Each wall is flat, endless, passes through zero and stands at right angles to its row. A trip goes straight from one point to another. List the walls that it crosses, first one first.
(in the rows, 128 means zero)

Walls:
(1): [177 114]
(2): [117 164]
(3): [118 187]
(4): [159 114]
(5): [102 174]
(6): [148  59]
(7): [ 82 163]
(8): [166 122]
Trips:
[131 125] to [97 92] => 8, 1, 4, 7
[135 100] to [189 127] => none

Walls:
(1): [165 201 101 185]
(2): [178  64 120  26]
(3): [106 146 136 149]
(4): [165  85 166  84]
(5): [129 128  88 117]
Trips:
[118 128 160 100] to [109 109 144 140] => 3, 2
[117  73 134  57] to [139 128  55 121] => 4, 1
[ 77  79 114  92] to [138 131 134 127] => 5, 1
[ 87 121  91  93] to [114  77 103  61] => 4
[ 95  54  51 140] to [ 88 106 123 129] => 3, 2
[171 110 190  96] to [142 141  97 132] => 1, 5, 4, 2
[120  77  47 142] to [147 112 129 111] => 4
[143  95 141 124] to [124 141  91 101] => 5, 4, 1
[166 153 125 106] to [129 168 111 125] => 4, 2, 3

Walls:
(1): [182 167 167 129 119 148 148 116]
(2): [162 124 123  72  78  95 101 139]
(3): [125 114 206 182 104 158 142 118]
(4): [105 161 146 157 100 136  82 110]
(5): [166  48 170  84  84 148 159 113]
Trips:
[104 174 149  93  78 103 135 133] to [ 56  82  85 125 104 115 249 120] => 5, 1, 4, 2
[ 89 139 151 125 142 128 136  82] to [126 121 181 159 153  86 139 184] => 1, 4
[ 88 170 152  74 135 184  47 142] to [156 116 122  73 120 110 108 122] => 5, 1, 4
[146 120 112  73 147 136  82 103] to [154 169 103 121 186  84 159  99] => 5, 1, 2
[ 89 115 121 164 115 163 100 130] to [183 138 143  79 207 112  55 140] => 3, 2, 1, 4
[ 53 105 111 110 104 145 151 143] to [ 87 149 129 118 170 132 144 124] => 5
[129 103  73  80 170 114 138 106] to [ 90 133  97  95  96  90  64 143] => 5, 4

Walls:
(1): [136 159 156 112 159 135 118 124 124 122 103]
(2): [109 146 130 106 125  95 196  63 212 144 136]
(3): [110 103 137 110  86 138 127 139 129 185 118]
(4): [162  91  76 100 157 131 183 134 115 179 127]
(5): [166 135  91 155 129 135  87 145  60 154 124]
(6): [130 132 105 104 124 117 170 141  95 174 199]
(7): [137 189 112  69 129 202 105 107 117  91 118]
(8): [ 78  75  92  91 136  64 175 163  89 125  96]
Trips:
[154 147 132 123  67 206 138 120 153 172 132] to [136 103 161 190  89 102  47  68 121  73 117] => 4, 6, 2, 3, 7
[132 179 144 177 169 160 141 100 150 107 144] to [112 163 133 117 156 150 108 115 141 130 125] => none
[110 115 132 145 108 163  46 129 126 102  65] to [154  40  68  93 144 153 102 131 133  37 139] => 3, 1, 8, 4
[ 46 150 154  53 144  53 156 147 171 163 152] to [ 39 120  69 105 133 113 229  88 125 174  91] => 1

Walls:
(1): [111  81 162 124 146 114 134  92  56  85 137 123 148  86]
(2): [101 100 140 111 134 163 199 110  97 153  95 147 147 142]
(3): [ 70  85 108 172 136 168  89 122 146 116 149  90 102 132]
(4): [143 152 150  86 127 124  77  90 127 109 184  74 154 171]
(5): [116 125 100 166 121 113 174 127  91 151 109 114 113 138]
Trips:
[130 153 212  65 127 192 147 134 133 134 206 174 160 201] to [142 167 132  89 164  83 191 191 113 207 123 133 115 128] => 5, 4
[ 99  76 123  75 171 126 163 146 119 146 124 114 114 131] to [154  86 173 145 164 104 168 210 118 120 125 105 145 128] => 3
[135 196 198  68  98 150 134 143 125 129 129 175 180 206] to [166 179 116  92  93 135 150 156  91 150  94 160 172 167] => 5, 4
[ 81 233 155 130 205  74 121  37 142 157  93 108  87 136] to [134 139 142 112 132 125 151 165  54  65  50 152 152 117] => 1, 2, 4
[154 165 187 162 135 113 171 166  64  85  63 154 159 156] to [235  75 121 101 131 104 106 193 181 173 114 130 152 135] => 1, 5, 2
[146 144 151  77 109  96 170 146 132  68 117 217  79 100] to [155 137 126 191 118 177 134 136 166 140  55 122 116  99] => 1, 5, 3

Walls:
(1): [119 156  97 164  58 110 130 161 192 171 177 156 146  95 111 129  76 143
 169 146]
(2): [ 92  73 138 144 137  94  56 127  99 114  71 105 213 115 212 125 146 113
 202 165]
(3): [108 167 132  79 142 173 176 150 157  64 110  94 167 121 103 142 121 107
 116 129]
(4): [114 139 129 135 127 103  89 154 115 112  85 121 117 151 103  30  97 146
 167  77]
(5): [237 145 181 114 152 178 170 101 102 186 127 106  83  97 115  75  77 122
  82 209]
(6): [151 123  95  67  97 146  77 106 204  15 164 206 175 132  72 135 127 203
 159 100]
(7): [130 117  81  69  69 110 104  98  75  43 100 123  58 169 198 123 146 109
 101 116]
(8): [ 97  64 146  61 141 101  96 199  72  88 127 151 189 105 149 109 146  78
  87 136]
(9): [154  83 105 114  80 145 128  83 102  91 128  98 192 142 132 106 159 135
 144 164]
Trips:
[190 126 165 192  70 120 143 172 130 166 136 148 117 157 129 104  84 128
 125 152] to [133 153 127 155 112 150 149  88 116 115 179 191  67 134 125 149 152 132
 110  61] => 4, 7, 6, 5, 1
[101 150  95  82  55  70 117 111 129  44 104  73 155  85 146 118 125 101
 168 118] to [182 134 103 171 142 137 140 124 136  97 130 163 161  71 124 169 163 132
 131 131] => 4, 7, 8
[143  95 105 163  88  92  74 137  57 123 157 145  94 122 116 116 129 149
 175  82] to [157 124  54 147  96 143 139 135  84 106 137 138  90 149 122 128 162 165
 106  96] => 8, 2, 1
[ 82  76  95  93  82 123  54 109 169 159 129 164 118 131 116 129 137 115
 144 182] to [165 185 121  84 155 146 162 192 101  99 161 139 101 127 149  52 138 146
 134 152] => 4, 5, 2, 3, 9, 1
[ 85 140 112 129 159 194 179 120 125 149 129 141 142 169 134 122 104 166
 147 143] to [152 138 123 128  94 120 190 123 128 110 125 160 165 112 164 156 119 175
 115 136] => 9, 6, 7
[ 77 108 108 169  70 137 119  72 123  77 104  86  50  86 148  92 112 151
  80  89] to [119 123 103 100 119 154 141 125 117  73 128 134 111 124 163 145 166 103
 107  87] => 6, 3, 8, 4

Walls:
(1): [163 160 150 140  91 150 108 144  95 110  76 140 149 100 161 119  60 101
 140 105 167 111 132 136  83  87 113 137  82  99 136 135]
(2): [150  93 145 133 116 102 119 150 145  76  72  43 134 114 123 109 155 109
 178 130 161 188  74 175 121 146 133 178 166  67 150 120]
(3): [129 120 148 157 144  93 124 132 103 200 157 200 144 161  99 112 109  96
 121  91  89  95 118 150 107 131 126 161 191 112  95 218]
(4): [155  99 122  93 164 189  69  72  73 143 120 149 163  99 133  82 105 124
  77 152  58  71 151 118 171 138  66 193 110  91 120 150]
(5): [185 101 110 123 154  81 155 166 121  86 133  90 116 109 151 167  59 127
 146 115 132 127 168  88 118  90 193  80  92 115 140 192]
(6): [106 124 134 198 129  92 144  77 155 160 157 106 113 151 113 137 132 170
 145 104 193 112 164 103  78 146  78 110  65 163 133 120]
(7): [122 141 160  93 112 142 129 169 105  70 129 105 229 177 150  52  94  87
 127  86 101 144 152 170 104  60 111 111 110 117  94 113]
(8): [122 125 134 141 164 120 111 134 181 107 156  99 126  95  91 103  87 148
 121  93  95  82 140 198 138 145 126  75 143 136 158  60]
(9): [ 93 112 157 141 145 143 141 130 141 167 122  82 161 129 175  83 126  76
 155  97 164  88  74  94 167  95 138 121 159 108 147 166]
Trips:
[157 129 107 144  65 169  99 163 179 177 110 122 133 101 129  82 156 166
 173 140 100 142 154 125 126  96 123 147 125 136  65 224] to [ 90 154 170 138 176 163  95 134 187 126  92 168 145 114  60 179 175 151
 136 167 181 109 242 102 172 190  57 138 150 132 102 138] => 5, 2, 7, 6, 9, 1, 3, 8
[112 138  87 105 136 148 200 104 102 134 128  78 137 169 117 135 115 113
 115 101 132 123 185 163 112 173 167 179 176 165  67 157] to [126 182 136 125 138 153 183 122 135 125 181  87 160 160 120 124  98  90
 114 130 119  88  65 140 185 128 107 117 116 142 140 180] => 9, 4, 8
[119 148 121 149 191  94 128 107  88 109 134 128  76 166  88  95 108 136
 124 135 138  49  84 188 163  97  83 188 134 141 109 212] to [ 96 168 118  99 114  92 158 182 168  89 125 145 105 168 127  96 139 144
  60 191 137 117 134 102  76  72 155 142 123  73 138 134] => 8, 6, 7, 5, 1, 9, 4, 3
[138 130  78  91 177 199 123  91 123 205  53 136 146 167 119 112  73  47
 143 122 122 110 172 177  32 165 149  63 180 126 108 187] to [109 129 192 175 143 166 173 121 159 146  63 102 121 201 104 118 188 128
 150 174 167 179 177 169 137 169 186 174 133  79 123 116] => 8, 5, 2, 4, 1, 6, 7, 3
[101  85 153 185 113 206 181 163 173 106 148 173  97 180 159  91 170 174
  98 149 103 189 100 145 107 109  76 138 113  89  93 100] to [158 123 117 136 197 141 120 121 112 118 180 128  83 107 185 122 139 116
 133 129 116  90  64 119 181  91  76 108 158  95 131 168] => 4, 6, 9, 3, 7, 2, 5, 8

Walls:
(1): [ 73 112 249  95  82 156 110 124 139  97 108 115 157  88 129 190  94 124
 144 135 132 167 183 216  88 162 181 120 125 111 141 139 145 104 111 141
 159 120 186 117 108 114 118  99 174 158 129 124]
(2): [ 71  89 129 149 175  93 174 145 185 155 101 142  83 126 153 112 132 131
 141 143  94 115 147 113 125 196 159 139 110  74 147  64 117 135 165 152
 166 154  49 150  89 107 110 191  34  89 160 169]
(3): [107 135 115 141 139 105 155 171  58  60  56 134 131 184 143 104 119 160
  64 163  68 168 112 163 135 173 109 199 130 135 118 199 143 145 154 138
 145 180 131 143 125 104 126 182  76  72 131 108]
(4): [142 124 151 128 136 134 142 121  96 128 137 187  52 126 149 121 152 184
 140 155  98 110 129 128  87 121 185 145 139 145 132  70 128 131 121 113
 208 161 167 111 122  93 120  66 174 147 141 153]
(5): [122 125 125 139 119 171 155  51 176 120 119 154 131  83 132 142 119 134
 185 162 125 103 133  86 128 106 160 139 106 105 148 184 110 123  86  69
 116 114 126 137 132 132  82 150  82 139  54 135]
(6): [162 132 117 139 132  92 159 153  69 100  70 120 153 114 106 121 152  50
 150 121 112 154  96 125 160  39  88 101  70 127 122 134 122  77 147 148
 121 127  63 110  81 142 141 102 163  86  84 138]
(7): [ 94 118  33 168 212  85 114  97 124 105  91 148  53 110 143 133 106 198
  96 122 140 200 150 123 151 136 167 116 152 169 147  72  76 116 104 130
 126  72 147 105 200 152 125  84 151 119 148  79]
(8): [138 133 170 144 125 119 142  99 122  95 108 190  91 138 135 181 134 100
 147 158 144 165 176 177 138 149 143 127 150  96 140 106 134 117 117 139
  56  83 119 153 130 109 104 165 131 112 122  92]
(9): [ 85 132 133 154 119 141 127 101 113 129 166  86 166 227 172 112  99 167
 215 188 140 143 178 132  94 113 126 163 121 223 155 112 180 131  30  85
 128 116 131 160  92  74 124 103 108  72 134 126]
(10): [106 118 155  89 101  87 111 172  87 151  94 138 132 118 136 150 117  84
 127 148 158 115 117 122 123  83 158 134 132 117 126  37 185 135 107 192
 103 142 100  62 135 132 107  71 158  99  94  94]
Trips:
[ 93  95 139 134 100 131 175 131 116 101 162 105 167 137 101 176  82 100
  51 153  64  80 140 133 113 102  98 164  63 147 157 105 154 106  88 192
 106  84 133  91 135 128 143 136 130 178 108  82] to [211 150 168 165 126 149 114 143 115  95 126 171 123  88  94 110 132 148
 104 118 140 126 144 166 148  92 156  79  78 115 153 132 105 147  73 129
  68 175 112 151 194 149 131 102 119 114 115 169] => 9, 5, 3, 7, 4, 1
[ 55 103  97 209  90 138 141 171 123 148 120  92 108 161 108 145 124 104
  94 165 203  86 124 118  87  66 140 133  52  88 145 169 167  50 138 156
 149 168 103  83  82 119  56  86 116 144  96  96] to [112  97 104 152 150 211 129  81 133 151 129 176 123 142 167  59 120  95
 119 186 167 155 191  52  86 178 202 172 153 157 156 171 115 122 181  95
  92 107 145  91  65  70 101 105 141 121 159  90] => 4, 6, 8, 7, 10

Walls:
(1): [192 141 167 123 144 129 110 126 169 115 126 103  94 170  83  92 133  95
 150 150  90 123 128 143  80 134 140 143 113 149 161 142 149 179 185 140
 157  93  98 127 153 158 202 122 151 148 167 156]
(2): [100  96 157  71 184 125  63 153 137 110 141 102 148 132 107 137 104  35
 118 138  99 143 154  86  78 171 152 183 127  80 197 161 175 125 168 182
 117 116 140 127  66 135 108  77  88 159 128  95]
(3): [154 112 124  80  84 144 100 139 112 113 115 149 101 153  60 192 105 131
 217 128 114 126 148 139 165 112  88 145  80  33  74 141 149 112 163 152
 106 166 171 152  84 151  99 111 137 122 120 105]
(4): [116 141 159 165 148 143 127 145  86 138  54 134 139 108 132 119 128 154
 146 140 130 113  97 155  52 122 152 178 112 211  98  62 112  65  74 128
 181  89 108 131  73  72 133 146 156  57 136 137]
(5): [177 162 106 129 115 183 143 177 101 121 165  99 111 143 135  57  87 197
 151 174 142 153  97  82 146 103  27 156 103 126 173 129  96 182 143 139
 141 132 171  65 104 113  79 113 177 127 123 118]
(6): [149 147 153  73 115 102 148 123 184 134 144  57 136  46 190 110 194 135
 180  54 134 156 198  50 124 148  79 156 100 144 111  90  77 129 176  99
 141  77 210 168 114  91 155 157 126 102 210 121]
Trips:
[115 142 174 133 110 119 131 172 116 192  87 135 122 164 132  73 104 109
 134 123 145 122 140 146 110 108 112 177 170 123 168 106 203 157 136  75
 104  92  92 175 134 140 109 132 157 122  81  93] to [149 102  89  84 198 158  94 130 146 223 122 107 108 126 134 141 148 175
 106  56  15 140  96 137 122 148 126 169 213 113 118 107 153 131  57 141
 175 162 167 181 137  64 129 133 165 148 149 121] => 5, 6, 1
[113  93  83 134 168 114  89 160 118 120 147 178  75  80  77 205 161 118
 119 145 107 150 133 158  89 137 137 224 105 180 120  26 136 114 104 137
 145 181 125 123 117 103 135 107 131 121 133 128] to [ 96  50  86 178 108 202 113 180 165 126 132 128 215 157 144 156  68 102
 138  91  48 114  84 136 111 204 150  96 169 152 148 101  47 113 139 120
  68  90 103 140 157 166 114 126 118  86 109 102] => 3
[154 183 208 143 109 172 175  79  92 137 123 139 180 145 123 150  90 157
 163 154 177 135 109 129 214 111 117 134  81 202 169 129 106 145 122 176
 155 112 102  82 107 137 128 100  86  79 152  81] to [115 126 149 106 129 102 161 174 113 151  83 131 111 188  53 141 107 146
 184  92 107 104 120  96 146 175 192 142 189 193 133 166 144 108 105  99
 179 172 101 129 123 185 143 132 126 151  49 114] => 1, 3, 5, 2
[ 85 141 210 107  82 123 130 101 104 223 154  92  62 187 192 148 103  83
 220 114 169 136  73 122 209 102  92 101  78 135 106 124 143  93 168  85
 155  75  99 136 112 201 145 129 146  87 127 140] to [ 89 124 107 114 200 103 115 149 103 128 135 155 105 168 114 151 153 108
 137 125 106  68 123 134 143 160 123 195 112 100  98 117 129 136 169 139
 143  88 156 105  94  96 199 134 197 146 119  95] => 4, 5, 2
